Every row gives one point. The window is the flat piece filled in between its corners: a triangle in 3 columns, a solid with four corners in 4, and so on. A path goes straight from each point to the next, and from the last back to the first. After which points does the path pass through the window?
(in the rows, 128 means zero)

Window, 3 rows:
[[162  71 130]
 [ 82 171 180]
 [176 164 120]]
Path:
(1): [151  96 171]
(2): [126 127 197]
(3): [ 53 135 127]
(4): [ 79 170 135]
(5): [174 194 198]
(6): [173  76 144]
(7): [142  81 113]
(8): [102 104 134]
Through the window after points: 6

Window:
[[133 155 152 138 189 249]
 [ 57 199 111 120 122 107]
 [112 153 128 128 172 108]
 [ 89  94  17 142  81 134]
 [136 125 155 138 127 192]
 [146 165  64 159 105  87]]
Path:
(1): [104 157  96 182 129 118]
(2): [100 134 135 178 154 192]
(3): [161 176 101  94 163 165]
(4): [140 172 117  91 130 159]
(5): [ 83 154 115 160 121 130]
(6): [107 154 117 202 112  91]
(7): [165 167  43  81 138 124]
(8): [110 120  53  90  88 171]
(9): [ 87 106  43 212 122 108]
(10): [107 135  63 167 120  83]
(11): [134 158  58  89  69 111]
(12): [146 136  74 100 127 142]
Through the window after points: 2, 4, 6, 8, 12

Window (8 x 8):
[[ 90  85 151 142 112  56 120  82]
 [ 49 103 163  60  69 120 153 144]
 [216 133  88 163 176 109 113 106]
 [119  74  92 112 101 143 208  56]
 [176 122 161 123 181 109 177  99]
 [125  85 134 115  53  76 152 182]
 [162  89 211 191 136  90  48 189]
 [ 99 126 117 171  68  96 166  92]]
Path:
(1): [183 111 188  99 156 137 125  61]
(2): [131 135 159 147  88 101 141  74]
(3): [127  68  62 161 156  74 137 144]
(4): [122 104 143 155 130  81 110 156]
(5): [182 100 177 126  70  80 119 124]
(6): [238 145 136 146  78 106 144  89]
(7): [ 84  96 109 114 130 104 172  99]
(8): [131 109 119 178 151  67 188 178]
Through the window after points: 2, 8

Window:
[[147 101 161 101 157  94  61 128 101  67 128]
 [170 149 133 145 117 102 138 240 183 121 121]
 [144 137 167 110 127 123 186 109 114 193 137]
 [ 71 136 148 119 111 107 164 110  82 169 154]
 [125 110 112  85 138  93 110 115 113 169 148]
 [108  70 136 110 111 164 164 137 115 123 175]
 [152 149 119 148 108 143  86 148 130 139 149]
 [ 83  79  37 156  45 200 113  37 143 124  71]
 [109  57 172 113 162 134 136 154  50 162 141]
 [212 141 102 147  78  83 171 184 123 137 135]
 [152  92 171 198  81  76 136 140 163 220 146]]
Path:
(1): [110  73  84 169 134 106 127  79 113 113 114]
(2): [139 139 116 194 127 106 163 126 160 156 151]
(3): [145 112 161  76  74 108  94 185 122 145 121]
(4): [150 108 139 128  66 133 113 146 150 170 161]
(5): [114 105 116 169 150 103 150 121 118 141 104]
(6): [130 147 145 147 166 112 152 150 145 138 154]
(7): [192  96  99 108   7 135  97 148  96 157 103]
(8): [137 134 150  84  74 165  97 131 131 143 121]
Through the window after points: 4, 6, 8
